Each wall is flat, endless, passes through zero and stands at right angles to its row. A trip goes straight from one point to another. Which walls does it cross, in order?
(in the rows, 128 means zero)

Walls:
(1): [ 87  98 102]
(2): [ 74 100 141]
(3): [ 97 142  73]
(4): [ 81 195  57]
(5): [171 134 138]
(6): [147  97  71]
(7): [129 188 119]
(8): [154 114 145]
Trips:
[161 143 168] to [142 152 118] => 4, 3, 8, 6
[118 150  89] to [140 185  67] => 1, 5
[ 79 194 123] to [ 96 121 114] => 6, 7
[171 157  97] to [141 141 157] => 3, 6, 4
[171  99 132] to [131 197 166] => 6, 7, 4, 8

Walls:
(1): [133 127 126 126  91 113 109 102 126]
(2): [ 95  35 134 154  89  90 163 109  81]
(3): [131 117 109 106 149 130 141 124 165]
(4): [125 107 159 116 132 147 129 121 128]
(5): [123 155 126 115 160  62 132 165 117]
(6): [ 18  56 118 119 137  89 139 132  92]
Trips:
[ 79 152 100  79 154 112  86 160 130] to [ 87 137  73  76 156 141 121 135 174] => none
[139 136 139  81 196 159 122 152 125] to [145 136 133 135  72  74  88 111 167] => 1, 4, 3, 2
[ 80 165 141 108 119 105 117  99  61] to [149 110 155 130 152  77 168 149 105] => 1, 4
[174  52 108 151 143 106  43 164  94] to [ 93 109  98 132  93 131 126 112 126] => 5
[ 75 148 160 134 113 164 138 113 138] to [141 131 120 142 122 139 132 180 128] => 6, 4, 5
[118 111 198 147 129 161 160 132 134] to [141 107 183 100 146 161 174 142  65] => none
[114 189  95 155 109 114 149 117 131] to [146 137 117 182 113 111 130 114 121] => 2, 5

Walls:
(1): [133 184 138 125 141 144  74  94 204 101 160  75 143 163 132 155 140 102
 152 100]
(2): [107 120 188 116 122 100  90 144 109 101 119 136 173 159 113 145  81 191
 124 128]
(3): [108 161  79 114 156 167 101 128 171 111 161 127 143  93 177 131 157  75
 123 104]
(4): [ 85 191 126 160 139 179 189 120 120 155 127 124 159 134 103 110 142 156
 125 150]
(5): [177 142 126  87  94 169 134  98 115 100  97 149 141  91 141 174 144 118
 187 182]
(6): [175  87 133 119 117 100 111 124 151 131 114  80 159  88  87 116 136 155
 120 175]
(7): [146 128 111 195  84 104 148 157 173 182 133 124  92 155  66 169 158 109
 167 123]
(8): [190 173 164 162  87 144 107 142 108 140 138 178 143 141  99 100 132 159
  77 129]
(9): [100 140 120 136 101  88 124 117 127 159 116 128  80 108 106 160 139 125
  93 185]
(10): [175 163 100 150 118 113 106  71  90 154 137  99 156 156 112 157 132 150
 102 172]
(11): [108 133 159 190 119 133 123 124 155 123  69 103 135 142 190 119 164  65
 105 101]
(12): [171 127 105 145 138 159 105 101  58 126 155 165 105 130  65 101 119 122
 103 125]
Trips:
[179 108 171  99 145 129  77  97 119 109 116 133 136 145 165 118 121 110
 142 146] to [212 135 111 187 129 156 155  80 120 102 152 141 136 158 134 133  64 191
  90 138] => 11, 4, 1
[ 91 131 144  64 140 131 102 104 135 132  77 125 120  95 140 137 126 156
 109 228] to [128 143 138  98  71 126 122  97 102 101 110 153 154 166  83 111 150 132
 118 128] => 8, 12
